Rows are points. The points of each table are mixes of a few directions, plus a little noise. Count the directions of each table, and those that both share. Where both have some left over, give the other angles between the two spaces (their principal angles), to ten degrees, smallest first.

First (6 x 3):
[[ 0.24 -0.23 -0.88]
 [-0.15  0.15  0.58]
 [-0.12  0.12  0.46]
 [-0.01  0.01  0.04]
 [-0.02  0.02  0.07]
 [ 0.07 -0.07 -0.26]]
Second, 5 rows:
[[-0.18  0.18  0.66]
 [ 0.22 -0.22 -0.82]
 [-0.04  0.04  0.15]
 [-0.03  0.03  0.13]
 [ 0.03 -0.03 -0.12]]
Directions: first 1, second 1, shared 1

First, 8 rows:
[[ 0.09 -0.57  0.46 -0.13 -0.23 -0.18]
 [-0.11 -0.30  0.00 -0.63  0.08  0.19]
 [-0.01  0.31 -0.45  0.18 -0.10 -0.13]
 [-0.11 -0.22  0.34 -0.41  0.16 -0.08]
 [-0.01  0.72 -0.39  0.51  0.24  0.23]
 [-0.13  0.38 -0.10  0.06  0.16 -0.29]
 [ 0.20 -0.45  0.35  0.25 -0.37 -0.23]
 [ 0.08  0.13 -0.22  0.18  0.06  0.50]]
Second, 8 rows:
[[ 0.04 -0.46  0.24 -0.33  0.05  0.27]
 [-0.26  0.21 -0.11  0.38  0.10 -0.28]
 [ 0.43  0.45  0.25 -0.34 -0.14  0.26]
 [-0.29  0.20 -0.11  0.41  0.12 -0.25]
 [-0.01 -0.61  0.29 -0.38  0.12  0.17]
 [ 0.42  0.40  0.24 -0.30 -0.21  0.54]
 [-0.09 -0.01 -0.33  0.17  0.02 -0.54]
 [-0.25 -0.17 -0.47  0.40 -0.06 -0.18]]
Directions: first 4, second 4, shared 2; angles 30, 80

First (7 x 9):
[[ 0.27 -0.06  0.11  0.15 -0.21  0.17  0.37 -0.35 -0.12]
 [ 0.64  0.06  0.70  0.21 -0.02  0.75  0.32  0.11 -0.12]
 [ 0.05 -0.05 -0.13 -0.05  0.00 -0.09  0.02 -0.15  0.02]
 [-0.60  0.08 -0.10  0.02 -0.04 -0.25 -0.24  0.30  0.02]
 [ 0.07 -0.03  0.00  0.08 -0.15  0.03  0.20 -0.22 -0.07]
 [-0.78  0.07 -0.14  0.16 -0.29 -0.29 -0.05  0.11 -0.09]
 [ 0.35 -0.08 -0.43 -0.57  0.71 -0.33 -0.62  0.19  0.38]]
Second (9 x 9):
[[-0.24  0.15 -0.47  0.06 -0.02 -0.03  0.48 -0.52 -0.05]
 [-0.24  0.26 -0.64 -0.09  0.24 -0.04  0.54 -0.12 -0.15]
 [-0.01  0.04 -0.08  0.15  0.00 -0.07 -0.17 -0.03  0.19]
 [ 0.79  0.03  0.55  0.33 -0.06  0.40  0.22  1.06 -0.35]
 [ 0.09 -0.10  0.00  0.14 -0.11 -0.21 -0.31  0.10  0.15]
 [ 0.13 -0.21  0.13 -0.14 -0.13 -0.17 -0.08  0.22 -0.18]
 [-0.44  0.01 -0.42 -0.32  0.03 -0.13  0.39 -0.61 -0.15]
 [-0.06 -0.04  0.41 -0.16  0.19  0.13 -0.57  0.17  0.24]
 [-0.03 -0.14  0.50  0.04 -0.13  0.12 -0.50 -0.27  0.29]]
Directions: first 3, second 5, shared 2; angles 90

First:
[[ 0.98 -1.14  0.17  0.13 -0.22  0.23  0.08 -0.60 -0.14  0.30  0.61 -0.14
  -0.09 -0.30]
 [-0.38  0.44 -0.07 -0.05  0.09 -0.09 -0.03  0.23  0.05 -0.12 -0.24  0.05
   0.04  0.12]
 [ 0.78 -0.91  0.14  0.11 -0.18  0.18  0.06 -0.48 -0.11  0.24  0.48 -0.10
  -0.07 -0.25]
 [-0.70  0.82 -0.11 -0.09  0.16 -0.16 -0.05  0.42  0.10 -0.21 -0.43  0.10
   0.06  0.22]
 [-0.75  0.88 -0.13 -0.10  0.17 -0.17 -0.07  0.46  0.11 -0.23 -0.46  0.10
   0.07  0.23]
 [ 0.44 -0.50  0.08  0.06 -0.10  0.10  0.03 -0.26 -0.06  0.13  0.27 -0.06
  -0.05 -0.13]
 [ 0.32 -0.38  0.05  0.04 -0.07  0.08  0.03 -0.20 -0.05  0.10  0.20 -0.04
  -0.03 -0.10]
 [ 0.41 -0.48  0.07  0.06 -0.10  0.10  0.04 -0.25 -0.06  0.13  0.25 -0.06
  -0.03 -0.13]
 [ 0.02 -0.02  0.00  0.00 -0.01  0.01  0.00 -0.01  0.00  0.01  0.01  0.00
   0.00  0.00]
 [-0.59  0.68 -0.10 -0.08  0.13 -0.13 -0.05  0.36  0.09 -0.18 -0.36  0.08
   0.06  0.18]
 [-0.54  0.63 -0.10 -0.08  0.13 -0.13 -0.05  0.33  0.08 -0.17 -0.33  0.07
   0.05  0.17]]
Second:
[[ 0.13  0.14  0.21 -0.20 -0.63 -0.13  0.04  0.27 -0.22 -0.10 -0.05 -0.11
   0.00  0.15]
 [ 0.00  0.29  0.27  0.17 -0.66 -0.26 -0.13  0.03 -0.37 -0.34 -0.19  0.19
  -0.34  0.23]
 [-0.39  0.56 -0.35  0.25  0.59  0.10 -0.19  0.17  0.28  0.14 -0.06 -0.10
   0.09  0.01]
 [ 0.23 -0.07 -0.26  0.16  0.04  0.12  0.04 -0.05 -0.05 -0.46  0.13  0.18
  -0.57 -0.18]
 [-0.15 -0.53 -0.20  0.01  0.98  0.20  0.09 -0.46  0.38  0.39  0.09  0.08
   0.33 -0.27]
 [ 0.24 -0.30  0.07 -0.70 -0.50 -0.02  0.44  0.37 -0.13 -0.45 -0.02  0.02
  -0.14 -0.07]
 [-0.27  0.56  0.40  0.03 -0.57 -0.29 -0.23  0.27 -0.17  0.34 -0.24 -0.24
   0.44  0.42]
 [-0.05 -0.35 -0.19 -0.01  0.53  0.10  0.13 -0.29  0.14 -0.16  0.02  0.25
  -0.15 -0.22]
 [ 0.28 -0.32  0.03  0.30  0.24  0.17 -0.18 -0.32  0.12  0.65  0.33 -0.30
   0.34 -0.09]]
Directions: first 1, second 5, shared 1

First:
[[-0.21 -0.08 -0.17 -0.20  0.11  0.02  0.27  0.03 -0.51 -0.31  0.39  0.07
   0.37 -0.20  0.20 -0.44  0.59  0.37 -0.04  0.12]
 [ 0.25  0.10  0.20  0.23 -0.12 -0.03 -0.33 -0.04  0.61  0.37 -0.45 -0.08
  -0.43  0.24 -0.24  0.52 -0.70 -0.44  0.05 -0.14]
 [ 0.21  0.09  0.17  0.20 -0.10 -0.02 -0.27 -0.03  0.51  0.31 -0.38 -0.07
  -0.36  0.20 -0.20  0.44 -0.58 -0.37  0.04 -0.12]
 [-0.21 -0.09 -0.17 -0.20  0.11  0.02  0.28  0.03 -0.53 -0.32  0.39  0.07
   0.37 -0.20  0.20 -0.45  0.60  0.38 -0.04  0.12]
 [ 0.04  0.02  0.03  0.04 -0.02  0.00 -0.06 -0.01  0.10  0.06 -0.08 -0.02
  -0.08  0.04 -0.04  0.09 -0.12 -0.07  0.01 -0.02]
 [-0.33 -0.13 -0.26 -0.31  0.16  0.04  0.43  0.05 -0.81 -0.49  0.60  0.10
   0.57 -0.31  0.31 -0.69  0.92  0.58 -0.07  0.19]
 [-0.06 -0.02 -0.04 -0.05  0.02  0.00  0.07  0.01 -0.14 -0.08  0.10  0.02
   0.10 -0.05  0.05 -0.12  0.15  0.10 -0.01  0.03]
 [-0.04 -0.01 -0.03 -0.04  0.02  0.01  0.05  0.00 -0.10 -0.06  0.08  0.01
   0.07 -0.04  0.04 -0.08  0.12  0.07 -0.01  0.03]
 [ 0.41  0.17  0.32  0.38 -0.20 -0.05 -0.53 -0.06  1.00  0.60 -0.74 -0.13
  -0.70  0.38 -0.39  0.85 -1.14 -0.71  0.08 -0.23]
 [-0.05 -0.02 -0.04 -0.05  0.03  0.01  0.07  0.01 -0.13 -0.08  0.10  0.02
   0.10 -0.05  0.05 -0.11  0.15  0.10 -0.01  0.03]]
Second:
[[-0.16 -0.06 -0.12 -0.15  0.07  0.02  0.20  0.02 -0.38 -0.23  0.28  0.05
   0.27 -0.15  0.15 -0.32  0.43  0.27 -0.03  0.09]
 [-0.19 -0.08 -0.15 -0.17  0.09  0.02  0.24  0.03 -0.45 -0.28  0.34  0.06
   0.32 -0.18  0.18 -0.39  0.52  0.33 -0.04  0.11]
 [-0.12 -0.05 -0.10 -0.11  0.06  0.01  0.16  0.02 -0.29 -0.18  0.22  0.04
   0.21 -0.11  0.12 -0.25  0.34  0.21 -0.03  0.07]
 [-0.17 -0.07 -0.14 -0.16  0.08  0.02  0.22  0.03 -0.42 -0.25  0.31  0.05
   0.30 -0.16  0.16 -0.36  0.48  0.30 -0.04  0.10]
 [ 0.29  0.12  0.23  0.27 -0.14 -0.03 -0.38 -0.04  0.71  0.43 -0.53 -0.09
  -0.51  0.28 -0.28  0.61 -0.82 -0.51  0.06 -0.17]
 [-0.18 -0.07 -0.14 -0.17  0.09  0.02  0.23  0.03 -0.44 -0.26  0.32  0.06
   0.31 -0.17  0.17 -0.37  0.50  0.31 -0.04  0.10]
 [ 0.34  0.14  0.27  0.31 -0.16 -0.04 -0.44 -0.05  0.81  0.49 -0.60 -0.11
  -0.58  0.32 -0.32  0.70 -0.93 -0.59  0.07 -0.19]
 [-0.23 -0.10 -0.19 -0.22  0.11  0.03  0.31  0.04 -0.57 -0.34  0.42  0.07
   0.40 -0.22  0.22 -0.49  0.65  0.41 -0.05  0.13]
 [ 0.38  0.15  0.30  0.35 -0.18 -0.04 -0.49 -0.06  0.92  0.56 -0.68 -0.12
  -0.65  0.35 -0.36  0.78 -1.05 -0.66  0.08 -0.22]
 [-0.01 -0.01 -0.01 -0.01  0.01  0.00  0.02  0.00 -0.04 -0.02  0.03  0.00
   0.03 -0.01  0.01 -0.03  0.04  0.03  0.00  0.01]
 [ 0.06  0.02  0.05  0.05 -0.03 -0.01 -0.08 -0.01  0.14  0.09 -0.11 -0.02
  -0.10  0.06 -0.05  0.12 -0.16 -0.10  0.01 -0.03]]
Directions: first 1, second 1, shared 1

First, 10 rows:
[[-0.17  0.18  0.09 -0.24 -0.28 -0.01  0.12  0.15 -0.32  0.12  0.10  0.03
   0.05  0.09  0.35  0.04  0.28  0.03 -0.23 -0.01 -0.11  0.01  0.15  0.11
  -0.19  0.13  0.07  0.13 -0.09  0.34 -0.17  0.07]
 [-0.18  0.19  0.05 -0.24 -0.29  0.02  0.15  0.16 -0.41  0.19  0.12  0.00
   0.06  0.09  0.35  0.01  0.27  0.07 -0.27  0.03 -0.11 -0.01  0.21  0.14
  -0.24  0.14  0.04  0.11 -0.07  0.41 -0.15  0.05]
 [-0.22  0.23  0.06 -0.31 -0.37  0.03  0.21  0.20 -0.55  0.26  0.15  0.01
   0.08  0.10  0.45  0.01  0.35  0.11 -0.34  0.04 -0.14 -0.02  0.27  0.17
  -0.32  0.18  0.03  0.12 -0.08  0.53 -0.18  0.07]
 [ 0.36 -0.37 -0.16  0.48  0.58  0.02 -0.26 -0.31  0.68 -0.27 -0.21 -0.04
  -0.11 -0.18 -0.71 -0.07 -0.59 -0.07  0.50  0.01  0.23 -0.01 -0.33 -0.24
   0.41 -0.29 -0.13 -0.26  0.19 -0.72  0.35 -0.14]
 [-0.23  0.24  0.03 -0.33 -0.40  0.07  0.25  0.23 -0.71  0.36  0.18 -0.02
   0.10  0.10  0.46 -0.03  0.36  0.18 -0.40  0.10 -0.16 -0.05  0.36  0.20
  -0.40  0.20 -0.02  0.09 -0.05  0.64 -0.15  0.06]
 [-0.23  0.23  0.06 -0.32 -0.38  0.04  0.22  0.22 -0.60  0.29  0.16  0.00
   0.09  0.10  0.45  0.00  0.36  0.13 -0.36  0.06 -0.15 -0.03  0.29  0.18
  -0.35  0.19  0.02  0.12 -0.08  0.56 -0.18  0.07]
 [ 0.46 -0.44 -0.35  0.54  0.69  0.20 -0.15 -0.35  0.32  0.05 -0.16 -0.14
  -0.07 -0.25 -0.88 -0.26 -0.76  0.17  0.46  0.22  0.27 -0.14 -0.12 -0.18
   0.24 -0.31 -0.38 -0.47  0.37 -0.55  0.59 -0.22]
 [ 0.17 -0.17 -0.02  0.24  0.27 -0.06 -0.18 -0.16  0.49 -0.25 -0.13  0.01
  -0.07 -0.08 -0.32  0.02 -0.25 -0.12  0.28 -0.07  0.11  0.04 -0.24 -0.14
   0.28 -0.14  0.02 -0.07  0.04 -0.44  0.10 -0.03]
 [ 0.27 -0.30  0.16  0.44  0.50 -0.31 -0.50 -0.31  1.44 -0.88 -0.33  0.11
  -0.19 -0.08 -0.53  0.24 -0.36 -0.53  0.64 -0.37  0.20  0.20 -0.74 -0.36
   0.79 -0.28  0.28  0.08 -0.10 -1.14 -0.02  0.01]
 [-0.20  0.20  0.10 -0.26 -0.32 -0.03  0.14  0.17 -0.35  0.14  0.12  0.03
   0.06  0.10  0.40  0.05  0.32  0.03 -0.27 -0.01 -0.13  0.01  0.17  0.13
  -0.22  0.16  0.08  0.15 -0.11  0.39 -0.20  0.08]]
Second, 9 rows:
[[-0.01  0.06  0.07 -0.04  0.13 -0.02 -0.03 -0.09  0.04 -0.07  0.00  0.08
   0.03 -0.01 -0.04  0.05  0.00 -0.14  0.01 -0.05  0.05 -0.05  0.00 -0.01
   0.06 -0.03  0.06 -0.07 -0.01 -0.03 -0.05  0.12]
 [ 0.08 -0.41 -0.45  0.24 -0.85  0.14  0.22  0.59 -0.24  0.46 -0.03 -0.51
  -0.21  0.04  0.25 -0.34  0.01  0.88 -0.06  0.35 -0.31  0.31  0.00  0.05
  -0.42  0.17 -0.39  0.45  0.04  0.17  0.32 -0.80]
 [-0.01  0.03  0.03 -0.02  0.06 -0.01 -0.02 -0.04  0.02 -0.03  0.00  0.03
   0.02  0.00 -0.02  0.03  0.00 -0.06  0.00 -0.03  0.02 -0.02  0.00  0.00
   0.03 -0.01  0.03 -0.03  0.00 -0.01 -0.02  0.06]
 [ 0.04 -0.23 -0.25  0.14 -0.47  0.08  0.12  0.33 -0.14  0.25 -0.02 -0.28
  -0.12  0.02  0.14 -0.19  0.01  0.49 -0.03  0.20 -0.17  0.17  0.00  0.03
  -0.23  0.09 -0.22  0.25  0.02  0.09  0.18 -0.44]
 [ 0.09 -0.50 -0.55  0.30 -1.03  0.17  0.27  0.72 -0.30  0.56 -0.04 -0.62
  -0.26  0.05  0.31 -0.42  0.02  1.07 -0.08  0.43 -0.37  0.38  0.00  0.06
  -0.51  0.20 -0.48  0.55  0.05  0.20  0.39 -0.98]
 [ 0.01 -0.08 -0.08  0.05 -0.15  0.03  0.04  0.11 -0.05  0.08  0.00 -0.10
  -0.04  0.01  0.05 -0.06  0.00  0.16 -0.01  0.06 -0.06  0.05  0.00  0.01
  -0.08  0.03 -0.07  0.08  0.01  0.03  0.06 -0.15]
 [-0.07  0.39  0.42 -0.23  0.81 -0.14 -0.21 -0.56  0.24 -0.43  0.03  0.48
   0.20 -0.04 -0.24  0.32 -0.01 -0.84  0.06 -0.34  0.29 -0.29  0.00 -0.05
   0.40 -0.16  0.38 -0.43 -0.04 -0.16 -0.31  0.76]
 [-0.06  0.34  0.37 -0.20  0.69 -0.12 -0.18 -0.48  0.20 -0.37  0.03  0.42
   0.17 -0.03 -0.20  0.28 -0.01 -0.72  0.05 -0.29  0.25 -0.25  0.00 -0.04
   0.34 -0.14  0.32 -0.37 -0.03 -0.14 -0.26  0.65]
 [-0.07  0.39  0.43 -0.24  0.81 -0.14 -0.22 -0.57  0.23 -0.44  0.03  0.49
   0.20 -0.04 -0.24  0.33 -0.01 -0.84  0.06 -0.34  0.29 -0.30  0.00 -0.05
   0.40 -0.16  0.38 -0.43 -0.04 -0.16 -0.31  0.77]]
Directions: first 2, second 1, shared 0; angles 60
